Every row gives one point. To make a cloud, some directions were put in groups of two or more. Within a group, all points are equally far from the middle, so they leave a hole (a ring in 2 directions, a hollow ball in 3). The other directions are filled evenly. Then the cloud was stretched, turned, moved and blurred a little. Count the holes, and give their numbers of directions, smallest first.
In the rows, zero is written as 128.

Cloud (13 x 2):
[[169  70]
 [103 153]
 [171  72]
 [146  64]
 [114  74]
 [179 160]
 [162 170]
 [158  66]
 [158 172]
 [183 156]
 [104  83]
 [130 171]
 [186 152]]
Holes: 1 (2)

Cloud (22 x 3):
[[126 120 193]
 [197 146 107]
 [123 156 159]
 [125 145 186]
 [181 187 147]
 [171  57 121]
 [175  59 145]
 [191 150 103]
 [170 189 156]
 [177  82  88]
 [139 130  88]
 [124  64 120]
 [207 143 117]
 [122 146 178]
 [128 153 185]
 [199  94 174]
 [164  68  91]
 [152  93  77]
 [122  72 158]
 [138  64  98]
 [191 117 205]
 [141  96  80]]
Holes: 1 (3)

Cloud:
[[ 38 110 114 164]
 [ 83 161 171 133]
 [144 102  55 176]
 [143  83  57 158]
 [100 190 136 160]
 [ 93  83 153 186]
 [157 144 105  86]
 [107  51  85 107]
 [193 110  89 139]
 [ 62  94  64 146]
 [ 40 107 146 153]
 [106 154 181 119]
 [129 133 130 216]
 [165  96 161 165]
 [136 126  67 201]
 [ 96  56 102  88]
 [102 191 106 155]
 [106 151 182 115]
 [136 150 123 216]
 [114  91  54 175]
 [112 127  90  74]
 [191 119  80 141]
 [124  77 160 176]
 [ 57  82 159 154]
 [162 144 168 110]
 [ 52 105  71 144]
 [187 142  93 117]
 [138  55  81 130]
 [110  62  65 128]
 [136 150 180 113]]
Holes: 2 (2, 2)

Cloud, 81 rows:
[[176 187 110 154  54 112 133  85]
 [235 158 124 149  81 161 122 139]
 [151 135 110  78  88  92 106  94]
 [171 104 116 108 144 113 100 114]
 [165 163  87  74 126 154  85 138]
 [128 174 150 103 137  23 112 119]
 [106 177 160 143  77 162  56 157]
 [171 141  69 162  12  70 123 117]
 [142 186 143 198  37 142 107 139]
 [ 81 141 130 138 177 152 127  83]
 [221 201 107 115  70  98 133 133]
 [155  89 174 152  75 180 130 130]
 [158 168  79 164  23 139 135  81]
 [ 75 150 122 135  91  60 102  72]
 [199 138  73  92  71 128 117 111]
 [202 220  90 127 110 129 134 112]
 [163  93 149 111  87 167 114  33]
 [125 210  97 132 111  91 133 119]
 [184 119  96 109  66 177  68 130]
 [129 138  73  62  49 159 125 115]
 [180 125 167 184  27 125 113  88]
 [139 179 127  61  80 118 138 104]
 [172 124 204 163 102  89 170 118]
 [146 206 111  47 121 139 149 126]
 [234 107 169 142 140  71  99  98]
 [126 183 107 130  26 151 140  70]
 [122 203 167 121  90  57 138 111]
 [160  77 111 155  96  93 130  54]
 [ 85 115 138 108 102 190 151 132]
 [194 170 199  80  78 108 114  70]
 [187 109  87 183  39 135 110 135]
 [156 131 143 124  56 114 123  28]
 [151 230 143 120 113 161 132 143]
 [137 200 191 166 168 143  97 103]
 [145 115 179  79  65 175 150 108]
 [ 85 120 132  90  82 115 134 107]
 [127 126 188 143 101 124  75 192]
 [173  97 153 183 133 124  89  73]
 [123 190 168 174 136 176 146 103]
 [ 71 105 132 147  97 148 142 134]
 [149 182 220 140  96 157 129 154]
 [122 162 133  82 107 197 145 210]
 [ 65 131 166 148  74 167 138 144]
 [179 122 101 136  56 141 176  72]
 [172 185 139  84  81 165 132  52]
 [130 134  68 185 146  65 135 132]
 [157 159 196 197  62 157 109 115]
 [100 149 158 116 108  47 170  61]
 [166 124  97 149  49 182  76  73]
 [219 185 143 146 105 196  99 131]
 [185  96 105 135  18 136 171 137]
 [211 154 110 158  95 182  97 140]
 [121 192 103 132  33 110 117 105]
 [223 191 158 130  78 129 127 109]
 [168 168 171 203 143 152 134  79]
 [155 115  97 146  47  56  94  92]
 [121 122 132 198 133  65 116 146]
 [ 84 170 179 158  37  98 156 122]
 [128 161 165  85  88  52 144  95]
 [ 93 193 180 154 146 140 102  99]
 [217 108 191 161  69 112 115 156]
 [174 122 210  64 124 182 138  94]
 [166 179 107 176 131 111  89  82]
 [175 109  98 138 158  95 110  97]
 [169  76 178 160  90  88  74 138]
 [ 96  78 142 162  69  71  65  99]
 [205 120  96 146  79 123  96 196]
 [161  92 149 164  76 165 153 131]
 [152 103 229 130  90  99 138 146]
 [203 206 112 113  46 173  91 167]
 [135  95 128 113 154 114 125  99]
 [136 181 118  57  26 132 140 167]
 [208 189 157  95  56 115 129 113]
 [166 125  87 181 128 188 122 123]
 [207 161 216 165  58 150  65 147]
 [110 125  36  95 121 147 152  86]
 [ 95 170 130 137 120 181 162 153]
 [163 151 138 177  95 100 216 102]
 [ 92 126  82 146 123 150 137 146]
 [182  98 135 103  56 134 164 122]
 [120  96 153  95  65  66 117 103]]
Holes: 1 (4)

Cloud (107 x 9):
[[201 115  78  93 121 103 169 164 102]
 [134 150  60  96 105 121 173  74 155]
 [ 77 107 129 133 109  90  91 143  16]
 [146 119 126 213  47  74 158 174 123]
 [ 59 187  94 147  76 170 122 104  56]
 [ 64 161 125  33 163 123  69 145 111]
 [ 67 120 151 118  70 150  53  79  58]
 [142 121 151 153 118 152 167  74 187]
 [122 135 120  85  92 175 129 101 205]
 [ 61 167  61  79  68 107 202 112 139]
 [ 82 159 183 153  22 123 140 177 194]
 [124 190 136  89 128 155 108 119 152]
 [113 173 124 189  62 196 109 114 178]
 [122 178 142 202 171 128 100 174  32]
 [ 48 165  83  44 147  91 110 133 112]
 [125  89 142 145 134  71 211 156  90]
 [141 114  89 163  78  99 102 206  95]
 [158 132  77 123  38 148 106 169 110]
 [135  92 173  16 161 144 127 111  96]
 [116 170 103  70 161 187 140  47  48]
 [115 164 123 112 100 139 104  86  38]
 [ 48 110 119 128  91 110  88 102  38]
 [ 72  76 168  84 107  71 186 114 144]
 [192 204  93 112 150 134 204 148 131]
 [129 155  96 143 197 168 184  70 193]
 [159 159  88 130 176 225 134  80 160]
 [126 217  78 110 177 160  49 112 122]
 [ 53 145 115 160  95 207 143  96 113]
 [193 139  95 125 178 182 140 106  89]
 [174  85 189 153 109 129  81 175 132]
 [ 91 153  74 108  74 169 131 105  32]
 [201 109 122 117 184 132 199  81 108]
 [146 141  81 111 122 128 130 107 142]
 [103  93 154 190 157 135 169  87 108]
 [175 134 105 130 140 217 102 112 120]
 [133 207  91 102 121 122 199  91 122]
 [ 44 175  79 196  52 155 154 128  66]
 [ 47 150 123 139  98 138  73 133  53]
 [ 92 104 153 176 127 135  93 158  94]
 [ 91 142 128 104 183 128 108 124  45]
 [ 98 125 119 133 143 117 218  84  48]
 [ 57 165 147 142  88 197 139  62 160]
 [158 203 116 128 112 128 157 155 138]
 [116  99 166 108  99  94 222  54  96]
 [160 155 103 157  49 202  97 149  53]
 [ 98  74 148 144 149 104 141 111 170]
 [153 129 176 106 100 215 109 154  91]
 [107  93 128 153  59 235 189  58  91]
 [112 172 173 110  71 102  80 187  91]
 [174 119 144 172  83 164 139 121 102]
 [115 131  97 125 202 177 122  81 161]
 [ 96 121 100  59 235 141  69  96 117]
 [119  95 225 175 167 178 141 150 104]
 [125 102  92 101 136  98 176 185 163]
 [ 73 145 209 114 146 127 127  79 112]
 [128 129 158 138  85 190 122 101  46]
 [160 194  99  93 216 137 135 233 125]
 [154 126 159  60 108  99 131 143  98]
 [154  67 164 120 185 122 188 145 109]
 [136 158 183  81 162 179 170 117 126]
 [189 127 132 162  90 153  95 207 100]
 [ 99  60 122 170  84 145  91 155  95]
 [100 213  82  48 118  95 114 119 151]
 [ 96  92 140 125  50 203 168  79 146]
 [153 148 172  85 170 200 157  87  78]
 [ 89 141 143 145 129 173 126 177 118]
 [ 86 174 111  77 166 184 102 132  78]
 [182 173 174 198 100 179 180 167 166]
 [ 64 193  82 106 165 128 180 146 167]
 [110 171  86 112 145 127 151  61 204]
 [104 221 135 112  94  95 150 147 148]
 [164 157 113 134  44  96 234 162 141]
 [131 128 102 111 154 103  89 193 111]
 [ 91 187 152  87 113 140  46 124 119]
 [141 164 162  81 154 125  97  98 104]
 [ 77 165  69 176 120 130 113 147  56]
 [ 68 105 147 106 116 125 177 117 152]
 [100 137 158 117  69  63 171  99  96]
 [140 119 107 169 126 171 166  99 180]
 [107 164 202 157 117 145 145  70 179]
 [ 88 184  74 133 185 150 110 131 136]
 [102 132 136  68 110  96 165 234 160]
 [101 149  54 143 114  92 133 176  83]
 [189 174 118  68 178 208 111 135 129]
 [178 189  78  87 164 216 115 110 106]
 [ 95 183 146 134  66 165 166 165 151]
 [ 90 110 165  95  94 165 105 122  98]
 [111 172 103  34 103 112 154 167 137]
 [179 144 119 153 174 114 214 119 134]
 [118 187 129  89 165 151 170  46  88]
 [ 99 121 136 177  31 149 220 178 113]
 [ 19 159 114 120  67 116 133  93 149]
 [ 88 128 130  51 204  59 113 135  79]
 [ 91 209  74  90  98 126 145  90 101]
 [119 147 148 156 147  89 114 204 154]
 [131 129 139 145  78 149 145 102 186]
 [172 180 137 170  68 148 123 173  50]
 [ 81 155  41 104 125 121 182 147 116]
 [143 132 151 131  34  80 172 170 153]
 [145 144 160  41 119 100 138 163 141]
 [161  66 144  43 112 152 138  89  69]
 [120 125 168  75 102 154 158 113 194]
 [ 86 171 191 166  71 132 135 107 171]
 [ 77 137 129 131  75  74 149 131  26]
 [176 152 131 179 133 185 137 169 146]
 [ 64 201 112 112 142 211 115 114 114]
 [147 160 100 191 150 172 125 106  94]]
Holes: 1 (2)
